Every row gives one point. Each copy is the shape, with its points in the same order, stretched, turned, moved and blurred by noise. Is it also mirrored, or only turned?

Shape, 8 rows:
[[ 12   5]
 [-30  -8]
 [-48 -21]
 [ 57 -50]
 [ 13  41]
 [-29  16]
 [-16   6]
 [-21  39]]
Copy 1, 8 rows:
[[ 15 -12]
 [-27 -21]
 [-39 -36]
 [ 58 -72]
 [ 24  26]
 [-18   2]
 [-11  -7]
 [-10  25]]
Copy 1 is: only turned
Copy 2, 8 rows:
[[ 16  -9]
 [  2  22]
 [ -6  43]
 [ 90  26]
 [ -8 -43]
 [-23   0]
 [ -4   1]
 [-30 -29]]
Copy 2 is: mirrored

Shape:
[[ 30  -4  30]
 [ 33 -11  45]
 [ 25   0 -35]
 [-46  -7   6]
 [-46  10   8]
 [ -9  66  46]
 [-10   3  -1]
 [  7   1  27]]
Copy 1 (8 x 3):
[[ 27 -37 -22]
 [ 37 -56 -18]
 [ 17  25 -21]
 [-23 -13  46]
 [-39 -16  40]
 [-53 -69 -34]
 [ -5  -8   5]
 [ 11 -41   1]]
Copy 1 is: mirrored
Copy 2 (8 x 3):
[[ -9  30 -50]
 [-27  26 -61]
 [ 41  -5 -26]
 [ -9   2  32]
 [  7  18  36]
 [ 29  89  10]
 [ 16  12   1]
 [ -7  28 -23]]
Copy 2 is: mirrored

Shape:
[[-19  52  49 -28]
 [-20  28  32  -4]
 [ 32  -4  -4  24]
 [-30  29  38  35]
 [ 33  16 -27  13]
 [-55  -3 -32 -44]
 [-29  32  -4   3]
 [-49 -18  63 -34]
 [ 26 -37 -21 -18]]
Copy 1:
[[-31 -62  28 -18]
 [-23 -30  17  -1]
 [ 35   6   1  25]
 [-38 -21   6  38]
 [ 41   1 -22  10]
 [-15  27  -4 -74]
 [-19 -10 -16  -5]
 [-43 -11  72 -37]
 [ 48  31  20 -30]]
Copy 1 is: mirrored
Copy 2 (9 x 4):
[[-31  65  19 -26]
 [-24  40  -2 -12]
 [ -1  -4  -6  37]
 [-48  33 -39  -2]
 [ 27   4  -2  37]
 [ 50   7   5 -47]
 [  9  28 -22  -8]
 [-47  23  24 -57]
 [ 31 -25  31   9]]
Copy 2 is: only turned

Shape, 12 rows:
[[ 37  44 -40  -6 -17 -30]
 [-43 -14  -8 -29 -16   8]
 [ 32  57 -20  -4 -13 -16]
 [ 59  48 -47   3   6 -20]
 [-36   8  16 -32 -26  28]
 [-41 -25   9   5  14  16]
 [ 56  33  -8  13 -10   9]
 [-31  10  47  -3  27 -30]
 [-14   1 -12 -49  18  21]
 [ 49   9 -32  -7 -31 -26]
 [-19 -20  47 -33  14 -11]
 [-30 -22  60 -33  22   0]]
Copy 1:
[[ 32  -9 -34  30 -21 -53]
 [-27  -8   8 -13 -31  27]
 [ 10   7 -13  50  -6 -57]
 [ 28  -8 -50  34   3 -62]
 [-38  24  28   0 -13  23]
 [-44 -25   1   1   1  24]
 [ 23  31 -25  49  17 -28]
 [-23 -62  36  -3  10 -13]
 [-31  11 -22 -32  -2  -6]
 [ 65  11 -39  22 -14 -19]
 [-11 -24  20 -32  11  10]
 [-21 -21  27 -29  19  24]]
Copy 1 is: only turned
Copy 2:
[[-23  65 -50  13 -40 -26]
 [-29 -20  11 -15  11 -28]
 [-11  68 -29   8 -29  -2]
 [ -4  82 -68  12 -22 -18]
 [-14 -13  31 -34   3   4]
 [  7 -33  11  12  46  -7]
 [ 28  48 -46  -4 -25  17]
 [ 15   7  55  63  31 -14]
 [-13  21   4 -27  39 -38]
 [ -6  33 -56   6 -56 -31]
 [ 23 -14  50  28  23 -31]
 [ 27 -19  67  24  38 -23]]
Copy 2 is: only turned
Copy 3, 12 rows:
[[ 62  21 -37  24  24  -3]
 [-13  -7  11  16 -33  40]
 [ 37  47 -28  34  41  -1]
 [ 61  28 -54   8  35 -16]
 [-32  36  16  31 -20  40]
 [-40  -6  -3 -14 -23   0]
 [ 34  68 -19  10  31 -31]
 [-55   0  22  19  40   8]
 [-11  14 -19 -10  -6  59]
 [ 64  24 -10  14  13   2]
 [-43  10  38  -4  22  41]
 [-63  14  40  -2  21  34]]
Copy 3 is: mirrored
Copy 4:
[[ 35  10   1 -29  78 -21]
 [-49  27   1  -5   1  34]
 [ 42  14  21 -36  62 -11]
 [ 59  27  -5 -17  88 -38]
 [-19  31  29 -25  -7  42]
 [-40  -5  24  27  -3  25]
 [ 73   0   6 -25  42 -19]
 [-49   4  62  16 -10 -17]
 [  0  63  21   4  12  11]
 [ 20   5 -38 -42  58 -24]
 [-41  15  30  -6 -31 -12]
 [-45  19  38  19 -46  -1]]
Copy 4 is: mirrored
